Every row gives one point. Each copy is the shape, with its points in the same order, stretched, turned, moved and blurred by noise. Is it also mirrored, or only turned?

Shape:
[[-16  20]
 [-47  15]
 [ 12  12]
 [ 10   3]
 [-52 -19]
 [-10  14]
 [ 95  12]]
Copy 1 (7 x 2):
[[ 16  -3]
 [ 20  21]
 [ -3 -19]
 [ -8 -11]
 [ -8  43]
 [ 11  -5]
 [-28 -86]]
Copy 1 is: only turned
Copy 2:
[[  9  51]
 [-19  69]
 [ 20  19]
 [ 15   4]
 [-54  34]
 [  9  41]
 [ 85 -53]]
Copy 2 is: only turned
Copy 3:
[[-31   1]
 [-32  26]
 [-17 -20]
 [ -4 -14]
 [ 10  47]
 [-21  -5]
 [  8 -92]]
Copy 3 is: mirrored

Shape:
[[ -6 -40  66]
 [  7   1 -17]
 [ 38  -3  49]
 [ 30   1  -4]
 [ 65  18  57]
 [ 14   0 -15]
 [ 17 -37 -59]]
Copy 1:
[[-31 -27 -55]
 [ 27 -16  12]
 [-33  12 -22]
 [ 13   3   7]
 [-54  35 -10]
 [ 24  -8  10]
 [ 82  -8  10]]
Copy 1 is: mirrored
Copy 2, 7 rows:
[[-62  32  85]
 [ 14 -15 -21]
 [ -8  58  43]
 [ 30   4  -6]
 [ 16  84  39]
 [ 18 -11 -16]
 [ 64 -76 -23]]
Copy 2 is: only turned

Shape (9 x 6):
[[ -1  -4   4  10 -19  20]
 [-15  -1   4   1  18   9]
 [ -3   2 -23 -18  18   0]
 [-16  -3  10 -17 -20   6]
 [  2 -13   4   5 -13  16]
 [-22  -9  -4  22 -19  14]
 [ -4 -19  11 -13   2  -4]
 [ -1  12   9  24 -17 -25]
 [  0 -22  -2 -15  -2 -81]]
Copy 1 (9 x 6):
[[-21  10   5  -5  -3  -8]
 [  3 -16  16   4   6   8]
 [ 20  -3   8  -6  41   9]
 [  3  20   8  -3 -10  22]
 [-12   9   0   5   4  -6]
 [-23  -4  -4 -12  -8   0]
 [ 18  11  -3  18   4  11]
 [ 20  -2   1 -28 -27 -22]
 [ 95   6 -37  -4  -7   4]]
Copy 1 is: only turned
Copy 2 (9 x 6):
[[ -6 -26   0   0  -9  -6]
 [-14   2  16   9  -1  -3]
 [  6  14  -3  21  -3  -1]
 [  2 -18  10  10   6  15]
 [ -2 -22  -2   4  -1  -8]
 [  4 -24  24   6 -17  -9]
 [  2  -9   8  12  20  -2]
 [ 11   1  16 -31   2  -8]
 [ 50  28  26 -12  49  -3]]
Copy 2 is: mirrored
Copy 3, 9 rows:
[[ 10  14  23  -8  -6  31]
 [-10   4 -11 -12   4  15]
 [ -8 -23 -13 -14  -1 -10]
 [ -6  14  31 -24   0   5]
 [  0   8  30  -3  -3  27]
 [ -5  22  10  -8 -27  40]
 [-23   5  29  -4   8   0]
 [ 10  29  -2   8 -14 -10]
 [-50   9  23  23 -11 -73]]
Copy 3 is: only turned
